Each row of a before or after table is a point. One or more steps were done to the points. Then noise was added and the rows were shuffled. The steps act on columns, c1 being the first. Name the steps. A step turns or swaps two columns, mirrors them in a line or flattens them onto one, adds a multiple of one to another, or multiplies or shifts one. Angles are multiples of 10 degrees, from the lower column toward the higher: turns from -170 to 170, lines from 10 to 170 but not 90. Use the fewest steps. Two steps may share a column if one is a turn and the other turns, adds or multiplies; they go together, in the order done. Otherwise the lowest column goes first.
In the rows, 128 means zero.

Before (9 x 3)
[[ 60 155 155]
 [ 63 136 105]
 [ 71 102 136]
 [167 140 132]
 [186 101 107]
 [146 122 120]
 [ 82 177 146]
 [178  23 116]
 [ 87 179 111]]
After (9 x 3)
[[ 73 122 136]
 [ 86 150 146]
 [164 132 135]
 [ 56 134 153]
 [178  87 117]
 [ 63 127 103]
 [182 115 108]
 [ 87 153 111]
 [140 128 120]]
Steps: multiply c2 by 0.4

Before (9 x 4)
[[102 165 116 121]
 [140 183  55 121]
 [155 137  95 141]
 [160  83 111 145]
 [103  72 180 176]
 [107 171  61  47]
 [100 129  56 129]
 [ 93  49 171 208]
 [ 90 104 139 161]]
After (9 x 4)
[[115 109 152 160]
 [139  85 102 150]
 [109  50 174 209]
 [108  70 181 177]
 [164 186  59 120]
 [144 133  96 143]
 [128 166 129 120]
 [148 127  73 133]
 [145 172  74  52]]
Steps: flatten c1 and c3 onto the line at 110 degrees

Before (14 x 6)
[[142 153 115 131 178  81]
 [167 115 216 171 109 157]
 [ 99 110  67 134 146 117]
 [127  82  89 100 188  76]
 [ 74 134 154 118 137  99]
 [175 146 125 195 223 112]
 [120 146 175  92 119 123]
 [106 135 131  76 129 165]
 [139 115 175 168  84 104]
 [107 115 116 132 128  89]
 [158 182 116 168 160 142]
 [172 139 185 108 168 150]
 [228 106  95  84 168  91]
 [117 171  54 210 222 117]]
After (14 x 6)
[[128 202  91 101 140 104]
 [141 160 115 130  81  78]
 [229 172  95  85 128 135]
 [105 125 131  77 119 217]
 [118 186  54 214  45  34]
 [107 135 118 130 140  85]
 [170 118 215 170 152 113]
 [ 98 152  68 133 135 112]
 [ 74 133 154 117 118 109]
 [122 112 176  93 117 158]
 [177 202 127 194  65  45]
 [172 157 185 109  96 172]
 [159 129 118 169  66 104]
 [140  97 175 167 160  63]]
Steps: turn c2 and c5 by -120 degrees; add -1 times c4 to c6

Before (9 x 8)
[[161 110  82 153 184 124 122  98]
 [182 130 152  71 110  66 176 175]
 [147 118 184 151 102 155  87  91]
 [161 137  84 152 188  64  76  86]
 [156 179  91 116 178 143 100 175]
 [ 88 198 130 131 134 151 193  66]
 [103  93  76  73 105 147 165  87]
 [ 95 179  77 181  84 114 180 139]
 [ 84 179 157 152 183  42 184 124]]
After (9 x 8)
[[ 87 178 128 178 132 151 193  68]
 [ 97 134  78 199  84 116 179 137]
 [ 84 151 155 182 186  41 185 123]
 [184 165 153  88 111  67 175 173]
 [163 119  84 153 187  66  74  86]
 [156 175  89 152 179 143 100 173]
 [103 135  77  63 108 146 163  86]
 [146 111 186 139 101 153  86  92]
 [164 102  81 134 184 123 125  98]]
Steps: turn c2 and c4 by 40 degrees

Before (10 x 11)
[[175 191 193 168 137 168 187 102 215 215 105]
 [217 122 110 148  98 161 151 138 185 195 117]
 [108 120 130  68 107 107 181  78  67  89 123]
 [ 79  89  93 113 138  51 148 130 128 102 129]
 [181 154 159 123 125 187 173  70 233 180 189]
 [ 93  88 107 141 120  97  91  74  95 129 114]
 [113  64  79  97 170  84 172  57  91 127 103]
 [ 97  41 135 181 138 119 175 114  99 104 168]
 [ 98 140  59 119 144 150 153  91 128  97  76]
 [133  99 128 107 180 100 124  98 104  63  99]]
After (10 x 11)
[[109  89 182 140 119 100  91 108  95 130  99]
 [204 120 121 148 100 160 151 111 184 195 176]
 [180 189 155 167 138 171 186 192 213 214 144]
 [ 88  88 122 112 137  50 148  95 132 105 100]
 [134  68 201 102 167  87 171  79  90 127  98]
 [129 155 182 125 122 187 172 160 234 178 209]
 [152 101 157 106 186  99 125 129 103  64 111]
 [ 76  41 142 181 134 123 177 138  97 106 138]
 [118 120 180  70 108 107 181 131  67  90 114]
 [139 139 164 121 148 149 154  57 124  95  71]]
Steps: turn c1 and c11 by 40 degrees; turn c3 and c8 by 90 degrees

Before (11 x 12)
[[200 168 145 115 170 136 153 122 113 137 118 200]
 [ 67 121 115 189 187 122  96 105 103  79 129 114]
 [150 124  99 149 184  78 144  90 124 107  40 160]
 [140 117  92  97  98 181  85 154 148  60 178  78]
 [146  82 109 170 132 123 119 139  67  84 147  84]
 [120  87  98 124  93 154  86 185 116 104 151 154]
 [147 195 102 174 138  85 188 101 144 153  88 170]
 [128 101 149 121  70 159  93 113  58  40 129 138]
 [159 157 182 138 166  45 177 118 154 136  82 175]
 [153 126 158 189 166 131 174  99 158 141  59 158]
 [122 120 124  98 112 177 148 191  80  50 127 126]]
After (11 x 12)
[[156 127 127 188 168 132 217  97 154 140  59  95]
 [162 156 111 137 166  47 223 116 155 133  79  62]
 [140 114  78  93  99 179  40 157 151  60 182 154]
 [146  81  84 171 131 124 108 138  68  81 147 155]
 [ 67 123  94 188 187 121  63 103 104  82 128 127]
 [201 167 156 117 173 133 176 119 110 135 118  62]
 [149 125 151 149 184  77 157  91 123 105  37 106]
 [130 100  37 120  71 158  57 112  57  43 126  65]
 [117  81 147 124  92 154  47 183 119 103 151 110]
 [127 124  64  99 107 181 167 190  81  45 127  94]
 [145 196 193 174 138  84 250 104 146 147  89 122]]
Steps: add -1 times c10 to c3; turn c3 and c12 by -150 degrees; multiply c7 by 2

Before (10 x 14)
[[ 32 173 138 166 182 180 119  93 106 150 126 161 202 208]
 [110 101 169  77 132 130 100  42 129 165 112 104 138 158]
 [ 82 116 187 106  68 149 151  69 124 180 143  88 121 155]
 [ 55 169 194 134 130 227  68  61 100 189 100 145 120 164]
 [112 110 108 126  80  75 144  52 158  98 135 110  84 135]
 [158 165 109  76 106 119 181 114 150  67 201 133 138 128]
 [133 221 168 162 189 132 167 128 130 132 181 167 217  85]
 [156 112  76  91  89 105 167  95 200 142 135  82  92 131]
 [123 144  59 132 127 131 169 129  94 123 218 202 170 111]
 [154 196  92 120 133  86 164 172  91 103 177 132 166 106]]
After (10 x 14)
[[ 55 170 175 133 130 226 122  61 132 249 192 146 120 114]
 [ 30 173 118 166 182 181 125  93  69 210 137 161 202 134]
 [156 112  56  90  90 105 142  95 172 202  91  84  92 197]
 [159 166  88  76 106 120  92 114 147 126  46 134 137 149]
 [134 223 148 162 188 132 102 128 169 190  68 168 218 116]
 [ 82 116 168 105  67 149 126  68 143 241 101  89 119 133]
 [111 101 149  77 132 129 126  41 161 224 161 103 139 140]
 [112 109  88 125  82  76 129  52 184 159 110 111  84 158]
 [123 144  38 132 127 131  70 128 131 182  46 202 170  89]
 [155 196  73 120 133  86 104 171 106 163  72 131 165  86]]
Steps: shift c3 by -20; mirror c7 and c11 in the line at 150 degrees; turn c9 and c14 by 70 degrees; add -0.7 times c8 to c9; shift c10 by 60

Before (9 x 18)
[[148 140 200 113 128  43  91 114 142 165 128  79 117 122 156 180  97 169]
 [120  67 101  69  76  68  59  89 171  64 160  95  68 188 110 125 143 161]
 [164  78 123 151 215 127  99 155  42 161 127 111 137 186 193  76 125 181]
 [ 87 114 135 106  98 119 171  85  91  46 117 180  67 205  77 121 168 133]
 [142 160 121 135 111  31 171 140 129 171 110 145  97  89 100 108  42  89]
 [146 188 115 110  74 123 120 123 102 123 103  71 179 108 147  81 140  41]
 [ 94 159 210  98 140 176 126 105  87 171 121 131 174  75  95  99 106 183]
 [133 118  87  73 184 135 139 102 148  87 137 198 185  93  95 144 144  62]
 [133 109  90  96  81 146 123 102  48  51 200  54 156  92  90 146  99 123]]
After (9 x 18)
[[144 143 183 114  94  37 188 147 188 144 142  84 119 134 147 179  95 173]
 [146 169 139 138  86  36  87 127 169 133 139 141  90  90 109 109  38  86]
 [154  81 109 150 115 133 155 100  88 198 112 109 133 192 198  77 123 180]
 [ 86 119 149  99 198 119  93 194 132  78 153 178  75 201  74 124 162 130]
 [135 118  91  80 182 132 105 130 180 150 138 204 181  97  96 147 139  56]
 [ 89 160 200  96  94 172 154 125 123 149 146 132 170  71  98  99 109 183]
 [117  66  80  76 177  66 183 205 206  71 117  97  65 189 113 126 140 157]
 [136 103  90  96 192 142 122 170  89  70  72  50 154  97  88 146 103 114]
 [147 183 107 110 121 123 131  86 143  95 150  69 184 115 150  72 142  36]]
Steps: mirror c3 and c7 in the line at 10 degrees; multiply c5 by 0.7; turn c5 and c10 by 70 degrees; turn c8 and c11 by -150 degrees; add -0.5 times c13 to c8; shift c9 by 40
